Every row gives one point. To make a cloud, some directions were put in groups of two or more. Within a group, all points are equally far from the middle, so they leave a hole (a ring in 2 directions, a hollow ball in 3). The other directions are filled evenly. Then the cloud was stretched, turned, moved and blurred a little. How many holes are there, and how many directions does each take, smallest first?
In the rows, 128 means zero.

Cloud (13 x 2)
[[166 177]
 [121 106]
 [126 100]
 [145  92]
 [107 128]
 [135  94]
 [174 100]
 [113 177]
 [172 169]
 [103 153]
 [123 184]
 [186 136]
 [182 152]]
Holes: 1 (2)

Cloud (30 x 4)
[[137 118 193 149]
 [ 98  88  93 113]
 [119 171  87 107]
 [137 146  71 122]
 [108 109 137 189]
 [ 96  83 108 106]
 [156 131  80 148]
 [ 82 142 121 181]
 [135 178 180 152]
 [157 169 100 105]
 [174 168 108 135]
 [ 74  93 143 114]
 [118 176 122  89]
 [171 116 153  98]
 [111  95 174 166]
 [111 177 127  91]
 [114 173 130 185]
 [111  88 132  87]
 [178 171 139 138]
 [124 166 191 144]
 [167 177 136 160]
 [119 166 127 189]
 [152 166 117  89]
 [ 68  96 124 130]
 [ 80 136 122 180]
 [160  82 150 134]
 [ 66 123 112 156]
 [ 78 105 165 114]
 [148  85 135  96]
 [118 145 123 194]]
Holes: 2 (2, 2)

Cloud (49 x 6)
[[151 122 110 163  99 122]
 [ 94 149 144 113 166  98]
 [115  67  95 113  84 167]
 [155  92 156 124 159 183]
 [160  83 146 116 178 148]
 [134  87 118 157 140 155]
 [120 128 125  79  69 111]
 [135 120 130  77  89 109]
 [205 159 159 105  65 141]
 [142 102 110 104  39 132]
 [163  51  93  88 129 157]
 [205 106 118 142 158 134]
 [117 168 145 135 193 126]
 [104 155 166 151  79 145]
 [148  76 119 141  68 189]
 [133  94 136 105 147 178]
 [148  88 136 157  90 203]
 [124 155 157 154 124 138]
 [109 144 126 100 127  63]
 [115 105 115  37 199 121]
 [ 92  83 102 109 112 146]
 [109 132  84 116 125 154]
 [174  99 141 127 138 161]
 [166 144 110  68 129 137]
 [141 128 105 112 213  86]
 [157 122 103  90 148 134]
 [122 143 129 116 188 132]
 [110 142 184 160  64 173]
 [144 102 102 105 138 120]
 [ 72 161  87 129  60  95]
 [ 86 145 113 118 161 162]
 [110 169 118 161 135 149]
 [ 77 167 138 139  71 142]
 [134  99 171  80 166 126]
 [151 172 171 110 106 108]
 [140 160 118 103  32 132]
 [122 102  94 143  97 142]
 [144 200 149 117 141  86]
 [195  95 151 151  75 148]
 [131 101 122 110  71 180]
 [153 130 120 105  23 156]
 [140 118  83 140 128 121]
 [ 91 130 136  87 138  71]
 [148 104 108 125 157  67]
 [121 164 142 148 121  72]
 [111 121 117 100 120 128]
 [176 155 152  90 120 126]
 [132 153 125 134  94 162]
 [193  88 149 151  92 186]]
Holes: 0

Cloud (97 x 9)
[[184 147  91  86 108 140 125 107 130]
 [140 105 135 134  68  77 106 134 118]
 [114 137 118 150 138 168 135 123  95]
 [123 168 180 217 138 147 132 150 113]
 [138 122 123  87 106 153 116 119 146]
 [162 143 131  96  89  86  81 166 129]
 [103 194 105 141 151 138  98 187 184]
 [145 130 106 138 117 124  99 149 111]
 [205 111  74 189 117 109  69 159  80]
 [142 112 119 135 159 153 125 182 179]
 [162 154 106 102 147 134 127 103  99]
 [215 140 140 135 143 120 102 151 114]
 [ 74 115 124 114  97  90  97 148 154]
 [165 171 153 102 113  56  93 144 120]
 [223 111 165 154 149  92  95 135 128]
 [ 99 111  74 150  57 118 136 123 104]
 [161 151 183 141 124 154 122 104  48]
 [121 138 193 138 142 110 145 120 156]
 [144  79  91 141 121 149 138 131 108]
 [142  74 105 165 113 141  85 134 116]
 [136 173 221 106 136  88 102 108 118]
 [154 206 183  91 124 130 124 151 117]
 [171  86  99 156 119  92 122 182 153]
 [151 102 130 143  83 132 126 103  71]
 [ 90 124 142 157  64 147 154 127 130]
 [118 122 168 129 118 112 112 119 166]
 [153  67 210 108  91  95 128 166 116]
 [ 91  89 158 104 140  90  67 179 203]
 [140  83 207 138 106 138  98 168 120]
 [121 139 173  87 129 125 141 165 155]
 [195 123 125 132  76 146 138 128 138]
 [105 146 150 137 118 108  91 134 202]
 [160 171 209 156 102 141 112 130  56]
 [113 189 194 131 142 145 106 164 135]
 [189 195  88 115 156 126 116 151 133]
 [137 134  56 150 105 142 153 108  87]
 [104 119 153 129 142 198 101 146 168]
 [160 148  63 199  97 161 144 142 100]
 [194 127  83  73 141  97 129 148 115]
 [105  61 188 105 126 115 121 104 153]
 [162 114 197  72  82  99 101 144 144]
 [134 166 205 172 116 135 120 100  83]
 [125  54 104 171 124 158 169 138 169]
 [164 129 117  88  99  92 122  87 170]
 [165  99 107 153 127 136 118  81 126]
 [170 154 210 145 105 186 105 138  71]
 [193 117 107 147 130 174 132 179 143]
 [141  98 167 150  70 149 140 114 126]
 [105 133 164 145 100 114 153 142  99]
 [ 97 117 168 205  97  97 162 134 161]
 [184 128 138 154  95  76  46 161 131]
 [157 147 166 134  87  63 132 163 130]
 [122 141  69 100 123 133 129 154 197]
 [122 151 118 106 117 159 137 119 169]
 [120 118  72  81 130  97  70  95 191]
 [172  65  88 154  65 109 105 115 128]
 [169  88 111 114 120  85 121 113 198]
 [212  72 107 111 148 101 137 122 171]
 [ 85 173 207 105 120 179 109 122 107]
 [123 145 144 125 120  63  64 165 172]
 [141 119 188 146 139 120 133  99 122]
 [113 123 189  86 118  91  84 108 179]
 [ 74 147 136 126 125 121 118 175 176]
 [115 137 125 152 157 109 102 140 134]
 [189 113 119 141 160 152  94 148 130]
 [197 113 107 143 146  99 132  95 135]
 [131 127 158  69 110 134 118 138  97]
 [113 140 220 203 126 123 130 117 128]
 [156  75 108  90  81 130 129 104 131]
 [197 128 101 196 101 154  87 131  92]
 [112 111 128 109 164 120 108 145 169]
 [151  73 141 165  94 175  69  98 131]
 [118 133 136 186 162 170 136 160 110]
 [108 168 197  80 152 126 152 153 173]
 [104 161 101 141 135 133  92 154 196]
 [134 108 154 103 112 109 141 192  98]
 [ 84  85 137 104  99 141 131 148  94]
 [ 61 146 136  97 131 165 156 113 181]
 [155 134 144 197 149 146 117 112 124]
 [175 149 131 132 147 164 179 129  95]
 [145 123 152 130  94 179 151 125  98]
 [158 202 112 112 100 131 126 161 124]
 [166 108 142  62 120 168  69  98 118]
 [ 82 185 130 164 156 154 130 132 134]
 [114  73 167 197 119 142 194 139 124]
 [149 156 144 107 140 141  92  69 144]
 [167 127 161 149 100 105 112  99  54]
 [117 138 180  88 116  93 150  86 109]
 [171  85 142 167 143 165 118 103 149]
 [231  94 172 169 111 176 110 141  82]
 [ 96 167 186 120  80 144  95 125 128]
 [143  96 162 185 110 150  90 115 127]
 [108 157 111 110 125  53 139 175 174]
 [133 140 187  50 132  94 106  96 184]
 [166 140 142 183 100  95 153 200 134]
 [141  94 120 114 134 109 135 143  84]
 [123  99 107 174 145 164 156 161 121]]
Holes: 0

Cloud (104 x 9)
[[201 126 118 172 129 122 144 173 141]
 [124  82  93 131 150 134 127 112  63]
 [138 178 169 189 118 121  97 112 119]
 [190 118 162 161 117 211 131 100 115]
 [100 121 173  97 174 137 111 145  74]
 [186 124 124 100  98 153 127  86 137]
 [136  82 130  90 134 144 185 168  98]
 [183 131  97 122 137 131 122 153  49]
 [139  42 113 168 133 132 103 112 104]
 [124 154 141 133 155 163 174 189 154]
 [133 103 133 186 181 125 148 150  81]
 [128 175 105 146  80  86 123  85 131]
 [ 86 162 133 133  95 130  96 101 119]
 [162  62 154 134 122 148 157 153  82]
 [160 111 171 147 109 120 104  74  79]
 [114 202 129 106 105 173 123  98 138]
 [122 118 137 127  50 135 124 138 101]
 [157 170 102 129 171 103 135  98 113]
 [183 115 103 123  75 110  89 103  92]
 [110 130  93 103 127 123 130 208 103]
 [149 149 135 142  91 161 109 158  75]
 [171  85 148 187 114  99 138  99  86]
 [141 178 144 109  53 171 151 104 138]
 [163  84 194 143 122 160 130  81 128]
 [173 172 160 144  72 150  82 126 183]
 [195  81  95 167  82 144 123 119  86]
 [198 146 107 140 135 160  86  92 113]
 [148 134  77 172 100 130 104 153  99]
 [182 119 110 170 134 135 138 172 165]
 [156 148 167 151 139 197 182 136 148]
 [178 154 195 177 108 176 119 126 142]
 [148 118 193 118 118 157 113  80  92]
 [120  70 140 164 159 140 111  92  76]
 [132 181 203 163 137 166  97 111 158]
 [182 190 153 145 127 173 168 118 117]
 [130  91 125 153 187 161 132 150  65]
 [162 163  97 142  81 143 184 124 129]
 [145 165 153 131  78 194 166  93 161]
 [146 100 135 179 128 110 121  78  61]
 [171 118 128 114 140 182 125 193 137]
 [115 183  95 127 104 131 142 161  98]
 [161 157 170 176 108 180 124  50 141]
 [147 182 118 118 148 130  93 180  84]
 [201 138 111 169 136  86 104 116  99]
 [101 136 115  77 125 150 118 131 124]
 [189 118 100 196  75 128  89 111 106]
 [150 188  83 149 101 128 149 128 108]
 [136 121 122 107 161 115 135 144  38]
 [ 97 121 138 176 133 151 137 162 107]
 [145  74 136 141 169 133 189 153  95]
 [137  94 150 152 103 112  75 104  63]
 [177 119 138 172 133 154  90  58 137]
 [184  90 164 198  93 165 120 126 118]
 [189 107 126 131  94 187 127 163  95]
 [137  91  74 141 126 111 168 118  76]
 [119 132 189 136 123 153  60 116  92]
 [174  99 170 137  99 187  87  85  96]
 [108 151 124 113  97 128 187 167 107]
 [120  85 100  95 143 150 118 149  92]
 [184 171  78 170 100 119 107 129 113]
 [184 148  98 115 125 143  77 127  80]
 [113 174 179 162 108 145  78 115 110]
 [115  61 134 162 130  83 103 107  78]
 [141 224 156 128 132 121 143 134 127]
 [174 137 163 182  99 129 127 157 179]
 [178 127 170 122 147 194 119 106  78]
 [165 127 158 152 135 186 121  59  95]
 [120 101 174 130 174 184  97 156  86]
 [100 120 148 174 134  92 175 122 111]
 [149 120 172 117  69 151  84  80 126]
 [123 185 108 153  85 100 111  90 135]
 [147 139 107 152 125  84 112  64 112]
 [167 104 111 115 119 126 184 140  72]
 [170 119 165 202  98 133 111 142 115]
 [144 105 111 178  91  97  93 173 147]
 [188  76  88 198 111  99 119 136 131]
 [180  93 159 123 110 100 143 140 125]
 [138  82 128 197 102 142  96 147 155]
 [116 167 105 110 174  92 174 135  92]
 [118 141 104 112 106 133 172 154 174]
 [107 160  92 104 120  88 126 111 116]
 [180  84 130 207  95 102 124  86 100]
 [139 208 132 112  97 104 116 100 153]
 [191 111 130 168 120 159 121  77 167]
 [105 207 127  93 134 173 126 139 122]
 [107 133 133 147 108 128 196 142 111]
 [171 207 123 105  99 145 156  95 162]
 [201 109 129 119 126 191 155 126 104]
 [ 75 132 140 110 120 117 147 162  76]
 [147 116 121 162 180 121 106 186 127]
 [170 126 120 193  91  82 129  67 119]
 [139 169 161 118 104 136 184 172 151]
 [144 184 177 184 141 138 111  92 120]
 [124 157 139  98  73 150  93  91 102]
 [157 112 101 113 186 150 116 147  93]
 [148 116  90 124 191 108 139 153  64]
 [208 164 107 134 111 173 101 127  96]
 [ 81 131 187 147 137 133 119 146 162]
 [118  88 152 150 122  79  84 136  75]
 [129 147 213 112  93 148 129 109 154]
 [133 167 127  84 121 120 111 100 134]
 [128  56 172 138 117 109 149 139 129]
 [161 107 135 154 135 162 149 197 105]
 [114 130 140 158  91  72 142 155 160]]
Holes: 3 (3, 3, 3)

Cloud (99 x 9)
[[155 134 101 137  75 123  96  87  85]
 [151 122 149 132 185 167 114  69 130]
 [153 128 142  83 120 103  67 101 164]
 [113 117 141 140 155 111  95 168  88]
 [151 114 102  76 108  98 137 177 143]
 [126 167  71 115 147 109  68 145 138]
 [132 186 158 101 140 151 135 146 158]
 [113 129 152 118 113 195  22  33 114]
 [ 81 184  68 133 170 114  83  97 100]
 [ 84 208  84 152 148 114 110 125  91]
 [152 135 134 156 125 118  66  82 139]
 [112  91 163 126 101 184  67  42 153]
 [ 75 186 108 129 158 142 119 141 131]
 [114 136 139 150 117 177  63 130  73]
 [ 74  94 143 174  97 151 123  66 106]
 [117 140 114 133  86 192  83 114  80]
 [156  87  89 132 104  75 163 186 155]
 [ 84 153 124 153  92 172  63 105 121]
 [ 99 183 116 111 153  84 130 195 148]
 [116 167  74 106 148 178  71 141 107]
 [170  80 153 122 152 128 136 119 115]
 [174 146 117 101 133 108 100 133 178]
 [171  97 104 142  57 107 145 113 137]
 [103 119 166  79 168 190 105  66 126]
 [133 128  66  94 105 117  83 132 117]
 [118  94 170  87  88 181 123  97 111]
 [143 145 136 109 153  81 174 132  98]
 [134 141  56 140 122 155 103  74  85]
 [ 96 135 128 123 157 100  73 101 129]
 [113 134 160 118 140 120 111 106  78]
 [142 165 110 119 157  87  72 141 145]
 [ 98 154  87 198 129 110  66  67  90]
 [ 89 154  91 129  97  74  88 163 148]
 [136  70 131 140 122 137  95 117 102]
 [138 133  90  94 160  73 135 158 174]
 [117  84  90 152 135 145  78  66  81]
 [134  65  99 185 151 144  77 100 141]
 [ 96 110 136  93 146 159  41 106 129]
 [160 120 141  81 183  95 141 153 106]
 [131 119 138 190 171 143  82 114 142]
 [124 105 169 103 144 112  70 128 169]
 [147 120  51 196  90  97 115 123  94]
 [130  92 116 139 175 154  89 123 117]
 [162 135  91 121 144 116 124 144 175]
 [144 128  91 152 111 116 121  83 168]
 [ 97 152 183 110 158 148 113 131  93]
 [ 95 123  55 124 147 131 114 152 125]
 [ 95 107 153 164 128 139 125  96  98]
 [168 120 112 109  99 147  79 138 191]
 [ 79 149 123 163 167 180  74 107 117]
 [131 127 189 107 115 120  56 130 136]
 [ 99 106 103 146  93 141 185  98 111]
 [140 161 111  82 131 163 111 103 151]
 [ 69 173 113 120 168 115  80  80  95]
 [167 129  76 157 178 125 144 102 108]
 [139 117  68 153 149  98 148 202 123]
 [122  60 105 146 139 125  74 142 164]
 [140 155 102 102 164 157 150 123 151]
 [119 100 162 153 110 120  93 136 133]
 [129 146  79 128 149  75  94 145 158]
 [167 150 114 156 127  97 174 151 125]
 [130 113 139  96  92  79  94  82 173]
 [ 73  93 118  77 145 154 155 122 119]
 [111 170 140 140 150 200  89 111 136]
 [157  51 115 134 106 114  98  82 124]
 [ 74 126 133  62  85 137 103 104 179]
 [144  34 102 167  94  99  79 106 116]
 [145 108  63 154 149  73 104 144  91]
 [ 84 119 129 138 118  78 129  82  94]
 [157 130 118 126 100 113 118 117 193]
 [126 172 152  87 171  63 166 160 107]
 [111 135  74 145 127  85  67 100 137]
 [116  83  84 109  89 131 132  98 176]
 [ 79 147 162 106 127 140  69 150  95]
 [ 71 111 106 153 185 131  89  97 119]
 [138 143  54 162 175 118  99 116  64]
 [125 165  73 104 147 157 102 103 109]
 [174  41 134 132 106 131 105  61 157]
 [137  68 137  97 107 148  58 110 118]
 [160  61 156 104  88 191  85  84 180]
 [157  32 132 130 140  95 121 116 178]
 [144  72 145  85 141 131  71 144 154]
 [151 109 138 178 110  96  48 105 144]
 [108 115 109 180 114 104 127 172 133]
 [141 124  87  96 118  95 141 169 124]
 [138 138 119 105 114  87 166 121 107]
 [136  92 115 140  96  69  58 139  96]
 [ 91 168  66 184 133 120 149 134  76]
 [115 132 180 145 155 145 133  69 124]
 [ 92  68 159  92  92  96 124  95 109]
 [136  89 154 116 112  39 161 126 144]
 [126 126 111  57 103  98  98 107 172]
 [ 79 103 121 162 141 125  63  95 135]
 [160 148 130 104  94  87 119 193 144]
 [116 141 113 156 109 125 170 128 121]
 [130 186  68 154 166 159  94 116 120]
 [150 127  96 145 115  89 117 116 181]
 [144  84 140 155 112 144  98 141 111]
 [ 85 155 166 125 110 188  89  96 101]]
Holes: 2 (2, 2)

Cloud (104 x 9)
[[187 170 208 118 117 106 139 141  86]
 [ 77 127 148 133 149 115  83  99 126]
 [138  86 116 145  54 138 126 126 140]
 [139 170 168 142  75 123 110 124  79]
 [149 170 168 127 105  89 161 140  80]
 [188 157 147  90  86  96 117 132 115]
 [ 67 120  96 155 127 104  80  75 137]
 [143 145 181 153  97 127 125  71 183]
 [188  81 184 189  75  80 171  82 153]
 [129 104 130 100 141 126 119 159  91]
 [211  94 153 153  64  95 179  95 147]
 [ 97 134 129 207 106  89  95 159 157]
 [171 128 127 149 138 166 138 140 124]
 [185 137 120 100 146 102 116  82 143]
 [ 82 163 115 189 139 125 117 186 136]
 [101 151  91  58 184 136 119 151  96]
 [152 144 125 139 104  82 112 133 149]
 [105 140 100 117  78 106  98  94 139]
 [184  92 202 136 114  96 174  59 177]
 [177  78 152 137  79 103 200 140 157]
 [ 53 170  78 165 137 148 114  98 136]
 [142 136 112 126 115 111 114  95  77]
 [150  97  90 169  85 144 136 146  99]
 [ 75 117 115 151 161  97 117 147 136]
 [165 115 118  82 129 106 159  65 143]
 [135  67 116 108 134 147 170 117 104]
 [138  91 152 120  97 148 101 150 156]
 [194 104  73 105  62 161 110 138 122]
 [145 188  79 156  98 136 111  92 122]
 [171 152 158 168 140 159 145 145 162]
 [114 161 160 126 166  98 141 143 114]
 [147  54 101 134 117 151 118 124 125]
 [207 162 141 124 130 101 119  95 135]
 [133 122 112  88  98 118 151 116  60]
 [147 104 143 213 121 104  93 125 171]
 [140 158 186 194 143 115 139  74 144]
 [155 183 192 151 162  84 173 159 140]
 [134 105 139 100 163 101 145 150  95]
 [133 186 170 130 172 128 104 108 143]
 [121 168 154  97 110 135 141 115  93]
 [125 183 153 121 156  80 180 117 142]
 [124 152  81  82  71 173 121 152 123]
 [ 88  82  98 115 179  94 111 103 154]
 [120 183  72 143  83 154 122 130 109]
 [119  79 114 102 155  86 118  68 137]
 [105  76 145  97 164  97 132 127 152]
 [149 138 178 149 208  91 161 101 142]
 [133 109 100 113 150 166 136 146 108]
 [182  71 124 103 132 136 143 153  85]
 [167  97 136 150  56 114  98  75 113]
 [185  76 180 153 101 128 151 165 113]
 [132 198 127 156 115 104 123 182 157]
 [206 164 158 119 107 145 129 180  98]
 [124 211 145 141 122 113  98 123 148]
 [ 78 181 102 131 160 144 103 174 127]
 [ 71 197 103 167 138 125 105  97 133]
 [153 128 138  87  98 168 161 169  83]
 [133 161 144  74 139 125 157 190 135]
 [154 120 147 183 193 127 127 117 150]
 [192 102 130 141 108 107 172 160 162]
 [ 87 200 136  93 160 125 107 131 135]
 [145 130  92  81 102 134 156 118  60]
 [181  81 172 158 106 119 187 109 187]
 [187  47 175 138 136 116 167 123 176]
 [117 153 161 171 105 108  85 152 110]
 [144 168 183 149 154 110 133  93 125]
 [155 171 147 128 159 102 169 175 137]
 [209 152 189 148 101 149 166 171 138]
 [148 130  95 148  59 145  95 103  70]
 [194 137 169 108 111 129 121 152 148]
 [116  72 117 134 110 126 165 112 115]
 [143 168 115  85 118 145  75  67 131]
 [151 115 143 134 113  88 133  69 160]
 [ 89 109 114 149 172  99 127 145 135]
 [167 121 143 148 122 101 116  46 171]
 [102  47  89 119 156 128 152 131 147]
 [180  73  87 115  56 133 127  92 117]
 [112 150 147 141 124  80 138 153  95]
 [200 121 201 165  92  89 136 154 163]
 [146 196 144  99  76 128 113 137  67]
 [118 123  79 121 181 155 171 117 153]
 [201 154 193 134 109  76 158 151 150]
 [117 114 176 179 153  72 136  99 146]
 [ 86  84  93 167 174 117 108 124 164]
 [138 117 117 197  90  85 111  84 121]
 [161  76 104 148  70 106 167 113 142]
 [122  81  98  93  97 109 146  82 134]
 [150  65  90 122 125 136 140 119 166]
 [197  94 171 123 144 129 188 130 181]
 [ 92  93  98 139 142  97 143  74 121]
 [165 151 177 123 113 127 136 194  87]
 [142 105 152 148 145 152 162  92 131]
 [181  49 141 181 115 122 151 119 160]
 [216 133 156  91 100 128 116 151 126]
 [136 136 121  33 168 115 137 134 132]
 [174 142 122 123 136 170 116 134 153]
 [199 122 131 131 122  96 140 143 152]
 [161 131  94 126 111 148 166 169  95]
 [192 116 155 118  95  95 116 127  62]
 [181 124 123 107 133 172 148 119 141]
 [162 180 139 110 140 135  80 104 140]
 [159  90 110 140  57 123 104  76 121]
 [102  84  75 143 122 136  96 141 156]
 [168  76 150 173  80 113 166 148 165]]
Holes: 2 (2, 2)
